Each row of a before or after table is a point. The points were changed in one or more steps. Then noise was added and the rows were shuffled. The steps act on how far a point lies along the listed directions, d1 being the first. What was done? A step turns or swaps two directions, mirrors them in a line or flattens them onto one, adds a multiple of one to another, or multiplies one. Angles are multiples of 10 degrees, from the lower direction toward the higher: turns from -170 to 170, lines from 10 to 170 but not 90. Use the fewest steps. Two steps may share a direction if one is a turn and the other turns, adds or multiplies; they go together, in the order done. Otherwise the lowest direction goes first.

Directions:
(1): [10 42]
(2): [-42  10]
Before (12 x 2):
[[  9   0]
 [ -3 -29]
 [-11  52]
 [ 38  12]
 [ 39  29]
 [  3   4]
 [  1   4]
 [ 60  21]
 [ 40  30]
 [  1  28]
 [ 31 -35]
 [ 11 -16]]
After:
[[-30  -4]
 [ -7   2]
 [ -4   0]
 [-36  34]
 [-37  31]
 [ 14  13]
 [-16  37]
 [-32  52]
 [ 29   2]
 [-46 -17]
 [ -1   9]
 [ 29  35]]
Steps: turn d1 and d2 by 100 degrees

Directions:
(1): [13  9 51]
(2): [ 40 -35  -4]
(3): [ 33  39 -15]
Before (11 x 3):
[[ -3   9 -23]
 [ -2 -21  10]
 [ 38  29   2]
 [  7 -13  21]
 [-17  13 -30]
 [ 29  12 -19]
 [-15 -52   9]
 [ 23  20 -27]
 [  7 -12   3]
 [  8 -32   6]
 [-28 -27 -16]]
After, 11 rows:
[[ 38  17  11]
 [-28 -61 -39]
 [ 32  26   8]
 [ -2   9 -12]
 [ 50  35  45]
 [-16  13 -24]
 [  2 -36 -13]
 [  4 -15  11]
 [  6 -11  -2]
 [ -7 -24  -9]
 [-36 -32 -48]]
Steps: add 1 times d3 to d1

Directions:
(1): [-34 -20   8 -44 -43 -17]
(2): [ 41  40  12   0 -37 -29]
(3): [ 42 -32 -47 -26  -1  -1]
(4): [ 30 -25  48  -9 -10  41]
(5): [-11  29 -30   0 -31  53]
(6): [  3  34   8 -55  37   7]
Before (11 x 6):
[[ 19  -5   7  31 -23   3]
 [ 18  17  20   4 -36  14]
 [  3  30 -47   0 -28 -33]
 [  0  -3  -2  -6 -15  11]
 [-46  49 -59  11  -3 -48]
 [  9   9  17   4 -17  22]
 [ 33  -1 -31   5   6  21]
 [ 39  -4  16 -14  -6  -2]
 [ 27 -13  12  -3 -21  -4]
 [ -9  -2   6  -5   8 -33]
 [ 33  11  11  -1  18 -11]]
After, 11 rows:
[[ 21 -38 -20   5  37   4]
 [ 16  -4  -1 -19  -2  38]
 [ -5 -34  -2  46 -18  19]
 [ 10 -18  -7   1 -24  31]
 [-20 -25  10   5  -3  34]
 [-37  -7 -58   4   1  -5]
 [-58  29 -59   9  18 -46]
 [ 11  16  -8 -12  23  30]
 [ -7  33 -14  -7 -24  -1]
 [-10 -20  21   3  10  17]
 [  1 -13   2  -4  -1   3]]
Steps: add -0.7 times d1 to d5; turn d2 and d5 by 130 degrees; multiply d6 by 1.6

Directions:
(1): [ 24  45  40  25  44   4   0 -28]
(2): [  5  39  -3 -29  -2  34 -50  40]
(3): [ 33  14  44 -13 -55  -3  30  14]
(4): [ 46   0 -27 -54   9 -17  -4 -37]
Before (8 x 8):
[[  1 -13  23  28 -29 -11  32  -5]
 [ 40   9  25 -18 -12 -22  19 -21]
 [ 10 -17 -42 -28   3   3  -9 -24]
 [-17  15  12  10  24  23 -26  15]
 [ -9 -21 -50 -35  23 -14   7 -15]
 [ -7  15   8  13  10  12   3  15]
 [ 30  26  33   8  16  -4  13 -32]
 [ -8   9  60  45  14 -16  18 -20]]
After (8 x 8):
[[-11   0  -8   8  10   6  10   7]
 [ 13  17   0 -24   1   9 -32  13]
 [-15 -29   1  15  16  -5   9 -14]
 [ -2  12  36 -10 -23   4 -17  20]
 [ 15  -5  -2  -1  -5  -2  15 -21]
 [ 13  27  14  -7 -24  21 -19  33]
 [ 10  -1   8 -11  -8 -16  40 -12]
 [  5  12   2  -9 -10  12 -15   5]]
Steps: multiply d1 by 0; turn d2 and d3 by -110 degrees; multiply d4 by 0.4

Directions:
(1): [ 22  34 -13 -40  22 -40 -44  -3 -34]
(2): [ 18  15 -28 -31  47  10  59  -7  17]
(3): [-20  39 -34 -12 -27   9 -25 -22  58]
(4): [ 19 -42 -38  -4  22  51 -41   4  -2]
Before, 11 rows:
[[  5 -15   0   4  -1   6  -9   6  -8]
 [ -1  11   2  -3  -3  -7  -6  -1   6]
 [  2   9   4  -5   5  -8   4  -1  -7]
 [  4   4   1  -2   5  -5   6   6   3]
 [  1  -1   1  -6   1  -6 -11   1  -5]
 [  5  -1   3   0  10  -4  -2   2  -7]
 [ -2  -2   9   5 -13  -8 -22   4 -10]
 [  0   0   3  -3   5  -4   9   2  -7]
 [ 10 -17  -6   4  13  17  -1   7  -5]
 [  3   1   4  -1  12  -8  16   2  -5]
 [ -3  -6  -1   3   1   5  14   5   1]]
After (11 x 9):
[[  2   3  -2  -7  12  -3  16   1  -5]
 [ -1  -2   4  -2  -6  -7 -20   2  -7]
 [  6   1   1  -2  12  -4  -1   1  -6]
 [ -1  -4  -5  -2  10   6  24   4   2]
 [  1 -17   6  10 -11   3 -23   8 -13]
 [ 10   7  -4 -12  28  -6  34   0  -1]
 [ -3  11   4  -1  -7  -7  -9   0   6]
 [  5  11   0  -9  10  -7  10  -3  -4]
 [ 13 -15 -10  -1  21  17   6   6  -4]
 [-14 -10  26  25 -43 -15 -60   8 -20]
 [  7   7  -3  -7  13  -4  16   4   6]]
Steps: turn d1 and d3 by 10 degrees; multiply d2 by 3

Directions:
(1): [ -7  39  28 -16 -14  22  -9 -38 -49  -5  12 -33]
(2): [  6   9 -26 -19  60 -47  19 -26 -18  -5  10  -4]
Before (11 x 12):
[[ 11  27  -7 -29  51 -37  -2 -32 -19  -1  19 -15]
 [ 17   1 -42 -27  46 -26  15 -20  -1  -2   8 -11]
 [ -3  -4  16   4 -14  21 -22   3  -9  -9   5  -5]
 [-14   1 -11  -1  12 -11   8  -4  13   5   4   1]
 [  8 -38 -41  20  44 -57  21  21  42   3 -11  40]
 [ -8   9  17  -9 -15  28  -9 -13  -7   0   2 -12]
 [ 12 -45 -52  -1  43 -32  15  43  48   1 -10  26]
 [  2  11  -6  -6  14 -12   4 -23 -27  13   7   3]
 [ -8  15  26 -14 -15  30 -13 -26 -37  -4   0 -21]
 [  4   0  15  -2 -12   9  11   5   6  -5   0  -5]
 [ 12  -3 -24 -15  55 -52  20 -18  -6 -18 -13  -2]]
After (11 x 12):
[[ -5  18  18 -19   5  14  -7 -36 -42  -5   4 -23]
 [  1  15 -10  -7  19 -18   6 -28 -30  12   8   3]
 [ 13  -5 -22 -13  50 -50  19 -13  -6 -18 -15  -1]
 [ 12  28 -10 -33  60 -43   1 -37 -21  -2  22 -17]
 [ -3  -5  14   3  -7  16 -20   1 -11 -10   5  -3]
 [ 17  -1 -41 -26  43 -24  15 -19   0  -2   8 -11]
 [  8 -52 -37   7   8  -4   6  59  59   4 -17  27]
 [ -5  12  12 -11  -4  20  -4 -17  -9   2   4 -14]
 [  4   1  16  -1 -11   6  11   4   6  -6   0  -6]
 [  5 -42 -27  33  11 -33  12  35  51   7 -16  43]
 [-14   1 -10   1   8  -8   7  -2  15   4   5   3]]
Steps: add 0.5 times d1 to d2

Directions:
(1): [ -9 -15  16  19 -36 -23 -60  -2 -30  13   5  25 -10   2]
(2): [  0 -51  34   1 -17  31 -10   2  37 -24 -19 -15 -12 -19]
(3): [ 17 -59   2 -10  14 -23  28   0 -13  14   9   9 -15  46]
(4): [ 39   2  18  14   1  13  -8 -27 -29 -11 -31 -21  49  22]
(5): [-53   1   8  -3  37 -26 -15 -13   6  -7 -49  -8  -4  19]
(6): [ -4 -12  18  24  12  -9  12  31  17  52 -13  17  43 -23]
Before, 9 rows:
[[ -3   6  -2 -11  -4  -6 -14 -27 -22 -27  -1  -3 -20  32]
 [-54  15   9  -1   9  -8 -22   8  20  -9 -33 -14 -16 -29]
 [-39  -7  22   7  18  -2 -10   2  12 -17 -49 -15  -7 -20]
 [  3  10   2  -5  15  13   5 -22  -9 -11   1 -17  -3  16]
 [ 20 -18   8   9 -22   3   3  -1  -3  -1  14   1  -3  -2]
 [ 14 -18   7   3 -25   8 -10   1  -1 -15   5   4 -24  -9]
 [-60 -11   0   5  14 -27 -21  16  20  10 -29   3 -18  -5]
 [  1  26  -6  -1  -3  -6 -19 -16 -30 -19 -31  -6  10   9]
 [  9   7  -6 -13 -16   2   4  -2   6 -10   5  -6  -4  -4]]
After (9 x 14):
[[  2  27 -14  -8  18   3  12 -18 -18  -1  17  -9  -7  16]
 [ 14   7  -7 -15 -18  -4   1  -3  -4  -5  10  -3  -4   2]
 [-14 -11  19   5  31   2  17  -7   3 -19 -52 -26  11   1]
 [ 16  -6   6   8 -19  -1 -19 -10 -19 -14  -6   4  -8   3]
 [-45 -35  16   3  23   1  -2   9  40 -10 -49 -21  -3  -3]
 [-10  40 -20 -17   6 -19  -4 -24 -31 -18   8   4 -22  32]
 [ -9  36 -28 -13  14 -26   3  -5 -34  -2 -11   7  -7  19]
 [ 14  -6   7  15 -24  -3 -11  -7 -13   0   7   3   3  -1]
 [-27 -19  19  -4  22   0   9   0  21 -15 -42 -27  -3  -5]]
Steps: turn d1 and d5 by 30 degrees; turn d2 and d4 by 60 degrees; add 0.7 times d6 to d2; multiply d3 by 0

Directions:
(1): [-39  -2 -19 -14  43 -37 -20   7  35  -9 -30   3  17 -30  54 -53 -42 -21
  40  12]
(2): [-31  -7  39 -10 -48 -13 -53  60 -17   4 -10 -22  -7 -25 -10  12  34 -35
  12  55]
(3): [-29   1 -13  57   9  -4  18 -29  -6  -6  39 -39 -11 -49 -36  -3 -39 -55
 -38  18]
Before:
[[-14   8  -6   1   8  -5  -5  -3   3  -6   1  -8   1 -10   9 -13 -12 -17
   -1   6]
 [ -8   0   8 -11  -4 -16 -15  27   7   5 -15  -1   4  -6  13 -15   2  -9
   21   7]
 [  9   2 -11  -2  22  -5   6 -13   9  -3  -8   8   3   8  20  -9 -19  13
    8 -22]
 [ -2   3  -3 -27  13 -11 -11  14  20  -3 -22  19   9   2  31 -20  -1   6
   25  -2]
 [ -3   1  -2   2  -2  -3  -8   7  -6  -2  -1  -2  -4  -4   1   1   4  -3
    2  14]
 [-12  -3  -4   1  -2 -11 -13   5  -4   2  -5  -9   0 -14  -7   2  -8 -10
    4  17]
 [ 25   7  -3  -7   5  12  17  -9   4  -1   0  21 -10  21   3   6  -3  22
   -4 -26]
 [  7   2  14  -3 -14   7  -2   5  -6   0  -3   0   0   6 -13  10   6   7
   -1  -2]
 [-10  -1   6  12  -5  -4  -7   6  -6   1  -3  -7  -8 -12  -7  12   6 -21
  -14  18]]
After (9 x 20):
[[ 18   3   6 -31  -4   4  -5  15   8   2 -17  25   5  22  17   0  21  23
   16 -10]
 [-22  -6  10 -10 -18 -17 -35  30  -7   4 -15 -11   0 -19  -3   4   7 -16
   15  35]
 [-29  -4  20   4 -19 -15 -34  33  -7   1 -14 -15  -8 -26  -2   9  15 -37
   -1  43]
 [ -3   1  18   4 -20   4  -7   9 -10   0   2 -10  -3  -5 -20  11   5  -7
   -5   9]
 [ 43  12 -28  11  32  23  56 -54  10  -4  17  27 -10  30  -3   3 -28  35
  -23 -58]
 [-11  -3  31 -21 -36 -14 -38  58  -7  10 -19  -7  -2  -5   3   1  32 -13
   24  28]
 [-11   7  -1 -12   6  -7 -12   6   5  -4  -9  -1   4  -2  18 -14  -4  -8
    9   6]
 [ 37   7 -31   1  45   9  40 -48  15  -4  -2  25   6  32  22  -8 -30  43
   -2 -59]
 [-10   0   7  -2 -14  -6 -21  22  -9  -1  -4  -6  -6  -9   0   4  13 -10
    6  27]]
Steps: turn d1 and d3 by -50 degrees; multiply d2 by 3

Directions:
(1): [-22  -3  16  -5  -9  12 -26 -23  37 -34 -40 -15 -18   8  32  29  52   1
  22   6  40 -15   1 -25]
(2): [ 43   5 -12  -8  23   4 -43  24  21  42 -40  -4  20 -28   8 -10   2 -16
  49  11 -25  11 -27  -9]
(3): [-14  38 -28 -45  23 -27  -5 -30  -7  27  12   2 -19  16  15 -22  33 -24
 -12 -47  17  21 -28  10]
(4): [-12  -2  -3  -1  41   5  40  20  16 -28  17  -8  12  -4  -5  16  55 -35
   4  25 -44  40  18   9]
(5): [-31   4 -35  40 -40   7  13 -13  41  48  25  24 -19 -25 -10  26   7  10
  21 -11  -5  27   5 -18]
(6): [-23 -20 -20 -50   2 -37  -1  15  23  12   2  48  11 -22  -9  -4   9  15
 -21  60  22 -24  -1   9]
Before, 9 rows:
[[  7  18  -6  20  -7   1 -22 -21   7  17  -6 -27 -13  -4  17   1  14 -13
   25 -42   0   4 -16 -13]
 [-16 -25  23 -16  -4  -2  -2  22   5 -33 -22  -3   9   2   3  -1  16  -2
   -8  32  -1 -14  10  -4]
 [-10  12   4 -13  -7   5 -22 -17   2  14 -12   4  -6  -1   9  -1   1   1
   11 -28  32   3 -13  -4]
 [  4 -12   8   5 -14   0   4  10 -33 -12  17   7  20   7 -15  -7 -43  15
  -27   1   0 -27   5   0]
 [  5  20 -31   4   2 -11 -13  -5   6  41   7  17  -6 -22  -6 -17 -19   2
    2 -20  -9  17 -16  -9]
 [ 11  10  -8  12  -2  11   0   3 -11  12   4 -14   1   9   5  -7  -5  -7
    6  -9 -21   3  -1  -9]
 [-24 -13   6   1   0   1  19   4  17 -32   3   5 -11  -6 -11  23  30   5
  -10  23   5  -4  16 -10]
 [ 20  -2  14   8  11   5  13   1 -11 -18   6 -17  16   3  -4  -7  -7 -14
   -3   0 -30  16   3  14]
 [-15  10   1 -17  12  -8  14  -1 -20  -7  10  -6   3   7   9 -18  -2   2
   -8  -9   7  -1  -4   6]]
After, 9 rows:
[[ 19  22  12 -10   9   6 -54 -26  -3 -12 -47 -24 -15   9  31 -14   0   2
   12 -33  32 -16 -24 -23]
 [  2 -12  -1   7  32  -2  55  38 -13 -22  37   6  16 -12 -39   3   5 -14
  -23  30 -56  24  23  15]
 [-11   4  -6 -13  -3   2 -11  -8  10  -6 -12  -6  -7  12  19   4  27  -3
    4   9  10 -13  -1 -16]
 [  9  -4 -16 -43   4 -43 -30   6  -2  29  -5  18  11 -21   0 -26 -12   5
  -10  17  18 -35 -24  10]
 [-26  -8 -10  14 -10  -6  46  24  -8  10  41  12   5  -6 -26  -8  -5 -11
  -22   2 -44  31  17  11]
 [-26  -4   3   4   4   6  19 -17  41 -34   0  -9  -4  -3  13  28  61 -20
   11  14  -9  27  12  -4]
 [ -8   0   2  16  -4  15  -2   8  13   6 -12  -9   6 -14  12   5   2   7
   31   4  -3   4  -1 -16]
 [ 16   0  -2 -25 -14 -11 -35   5 -18  47 -10  28  13 -16 -11 -27 -58  21
   -1 -10  27 -20 -22   9]
 [-15  -5  18  40 -56  29 -31 -32   3 -17 -19 -15 -14  15  17  28 -17  28
   11 -33  44 -36   1 -39]]
Steps: multiply d1 by 2; turn d1 and d6 by 150 degrees; swap d2 and d3; multiply d4 by 2.5; multiply d5 by -1

Directions:
(1): [ 43 -58 -14  22  16 -15 -24  21 -50 -12 -20   8  35  21  16  12  40 -13
  16  39   7 -16 -27  -1   8  31   1 -17   8  15  13  20]
(2): [ -3  -5 -35  31   5  14 -27  40  -3 -54  -2 -16   5  -1  23  33 -23  35
  18 -19   8  34  17 -34 -14 -19   0  22  -2  -9  41 -41]
(3): [ 48  15 -23  13  19  60  -3 -55 -17  22 -22  -7  28 -44 -16   7  29 -14
 -16 -34  -6  35 -13 -15   0 -15 -15   8  -5  -1   6   7]
(4): [-27 -13 -30 -14  30 -13 -13   9 -38  56   6 -14 -42   8   9  -7  12 -40
  -4 -22  -6  18   7  24 -31 -13  43   4  31  -7  43 -12]
(5): [-37  11 -27  26  30  13  25 -44  27 -13 -39   4   6  -5  41  23 -29 -24
  23  24  27 -21  18  36  -3  15 -17   4  13 -14  26  36]
Before, 13 rows:
[[  0  17   3   6  -3  17  10 -21  21 -13 -12   1  14 -16   2  11 -12  10
    0   0  11   5   2  -7  10  -9 -21   2 -12   6  -7   0]
 [  5  18   1 -13   0   9  16 -25   4  24  -2   5  -4 -17  -8 -21   8  -7
   -6  -5  -5  -5  -9   3  10 -10  -2   2  -2   5 -19  15]
 [ -3   4  -6  -4  -2  -3  -1  -3 -12  15   6   0 -14  -1  -5  -6  12 -10
   -7 -10   0  12  -3  -2  -4  -5  21   1   9  -2  14  -5]
 [ 13  27  20  -8   2  21  15 -54  27  26   3   2   1 -19 -10 -15   3 -14
  -16   1  -7  -4  -5  12  10 -13 -16   5  -4   0 -29  21]
 [ -6 -16  -8  16   2 -10  -9  20  -1 -23 -13  15  15  12  23  19 -12   2
   17  17  -1 -13   1   7  11  15  -5  -3  10  -3   4   7]
 [ 11  22  15  -4 -11  16  17 -32  19   2   1   4  13 -23 -27  -7   6   1
   -8  -5   2   5  -7   3  10  -3 -22  -3 -12   5 -27  20]
 [ -9  -3  -5 -15  10 -10  -3   6 -19  36  13  -2 -33   5  -8 -16  13 -21
   -9  -3  -6   2  -1  19 -17  -4  14   1  11  -3   4  -1]
 [-10  -7   0  -9  -6 -20  -1  26 -11   5  18  -1 -12  12  13  -3  -8   8
    1  17   4  -7   4   8  -9  -4   2   7   0   3   4 -14]
 [  4   3   4   6 -14  -4  -2  11  19 -34   0   4  14   3   4  16  -9  17
    2  12   3  -6   0 -17   8  -2 -13   3 -16  -3  -7  -2]
 [  8 -12   7   5 -12  -6  -2  22  -9 -26  10   0   9   9  -5   3   3  16
    5  17   5  -2   4 -11   5   7  -7  -3   1  -1  -8 -11]
 [  1  25 -17  -1  19  31  12 -29   5  14  -9  -5   3 -14   3   1  -7 -14
    0 -11   2   8  15   5  -1 -12  -2   6   2 -10  11   8]
 [-20  19 -15   1   4   6  11 -15  20 -12  -5   3 -14  -7  15  11 -21  -8
   11   2  24  -1  23  11 -12  -5 -12  13   9 -12   8  -2]
 [-13   0  12  -5 -11 -18  -1  24   3 -10   7   4 -14  10  -3  -7 -10  16
    8  10   0  -4  12  -4  -8  -1   2   4   3  -1  -5 -14]]
After (13 x 32):
[[  9  19   7   0  -8  19  12 -28  17  -3 -15   1  16 -19  -4   6  -5   6
   -5  -4   8   5  -1  -8  10  -8 -23  -3 -13   8 -12   5]
 [  4  19 -14   1   7  21  11 -27   4  10 -10   0   4 -23   5  -8   4  -6
    0 -12  -1   4  -3  -4   5 -15  -9  10  -1   2  -5  11]
 [ 12  28 -16  -2  24  41  13 -41   2  25  -8  -3   8 -21  -4  -2   3 -19
   -4 -19  -3  12  10   1   0 -14  -5   6   0  -7   5  10]
 [ 18  31   0   7  12  41   8 -61  25   9  -9  -4   9 -29   4   1  -3 -11
   -8 -10  -1   7  -1   7   5 -20 -24  12  -1  -5 -13  17]
 [ -4   5 -10   0  -1   3  -3  -6 -10  12   3   2 -12  -1  -5  -2  12  -8
   -7 -12  -2  14  -3  -4  -4  -9  22   3   9  -3  19  -6]
 [  1   1  13  -1 -20 -12   0  11  17 -29   2   7   9   6  -3   8  -4  14
    1  14  -1 -11  -4 -12  12   0 -10  -1 -17   0 -16   2]
 [-22 -10   5  -9 -10 -30   2  37  -9   2  23   2 -20  20  18  -5 -14  11
    5  25   3 -15   5  11 -10  -3   5   9   1   3   4 -13]
 [  3 -12  13   2 -16 -13  -2  28  -7 -25  13   3   6  16  -4   1   2  14
    7  21   5  -7   6  -9   5  11  -3  -3   3   0 -10 -10]
 [-24  -2  17  -9 -16 -29   0  35   6 -14  12   9 -18  17  -4  -9 -15  20
   11  14   0 -13  12  -2  -8   2   6  -1   2   1  -7 -13]
 [ -8 -18   6   4  -4 -24  -5  25  -3 -14  -4  20  10  19  16   7  -7   2
   12  23  -5 -22  -1  12  17  20  -4  -8   9  -3  -7  11]
 [-16  18  -1 -14  -4  -3  13 -18  18   4   0   9 -17  -5   2  -2 -11 -16
    3   3  19  -8  14  14  -8  -1 -11   6   8  -8  -8   2]
 [-16  -3 -16  -6  13  -9  -6  12 -14  22   8  -3 -31   7   5  -4   6 -16
   -1  -5  -1   6   5  17 -18  -6  14   6  12  -4  17  -5]
 [ 14  25   2  11  -2  32  15 -38  17  -9  -8   2  19 -31 -19   5   3   3
   -1 -13   5  16  -3  -3   8  -7 -24   2 -10   1 -12  15]]
Steps: flatten d2 and d5 onto the line at 120 degrees; multiply d3 by 1.6
